Every row gives one point. A path goes straight from each point to the next, and from the last back to the first. The post is the endless flat space through its rows: a point in 2 columns, a line in 3, a plane in 4, and so on, so that a path can go around it. Count how often the path circles the post. Going back the other way cancels.

Post (1 x 2):
[[1 2]]
Path, 29 rows:
[[ 17  61]
 [-47  35]
 [-49 -20]
 [ -4 -28]
 [ 44 -10]
 [ 71  23]
 [ 26 -15]
 [ 52 -34]
 [ 28  15]
 [-14  61]
 [-41   0]
 [-26 -28]
 [ 41 -27]
 [ 68  35]
 [ 15  64]
 [-75  -3]
 [ -9 -20]
 [ 19 -45]
 [ 85  20]
 [ 62  25]
 [  7 -25]
 [-20 -12]
 [-43  15]
 [  0  27]
 [ 57  40]
 [ 37 -25]
 [-30 -72]
 [-61  10]
 [ 13  84]]
Times around: 1

Post (7 x 8):
[[-15  58 -30 -31  18  25  55   1]
 [-17 -14  -5 -11  16  65 -13  15]
 [ 18 -13  12 -14  15  20 -11  26]
 [-40 -43 -40   4   4 -20  20  63]
 [ 12   7 -13  10  14   0   7  -3]
 [-11 -10  54 -23 -37 -50  35 -10]
 [-11 -12  15 -33 -23  16 -23  11]]
Path (28 x 8):
[[-40  29 -50  20  58 -56 121  47]
 [-11  -2  40 -67  -2  19 -12  -7]
 [-17  18 -37  -9  15 -34   8   9]
 [-44   4  13 -58  19 -39  68  15]
 [-45 -11   3  13 -15  14  31 -51]
 [-12  -9 -10 -45 -10  38  29  63]
 [  6  12 -60  24  26  35  33 -43]
 [ 43  54  -1 -52  15  21  25  33]
 [ 22   9  19   3 -33   6 -67  -1]
 [ -8   9  18 -31 -10 -25 -12  10]
 [-32   8  32 -17   9   8  10   8]
 [-33  -2 -18   3  -4   9  21  54]
 [-14  16 -10  -9 -20 -25  42  10]
 [-44 -11   4 -16   4  64 -12  25]
 [ 13  22  24 -33  48 -34  52  39]
 [ 18  21   6 -27   1 -55  48 -11]
 [ 21 -20  66 -47  26  68  15  35]
 [-16  27   8 -70 -31  71   8 -44]
 [ -8   4  73 -56 -39  69  26 -31]
 [-37  -8 -56  -3 -41 -42   7  60]
 [ -9 -11  23  28 -28 -40 -33  -5]
 [-15 -57  37 -15  47 -33  25  48]
 [ 10  26 -20 -15  55  42  62 -23]
 [ 26  -2 -24 -12 -16  21 -13  17]
 [ 39  73 -13 -15  -4 -46  57  19]
 [-17 -38  42   7 -28 -20 -34   1]
 [ -8   7 -27  18 -23 -50  37  39]
 [-20 -43   6  -5   1  47 -11  64]]
Times around: 3
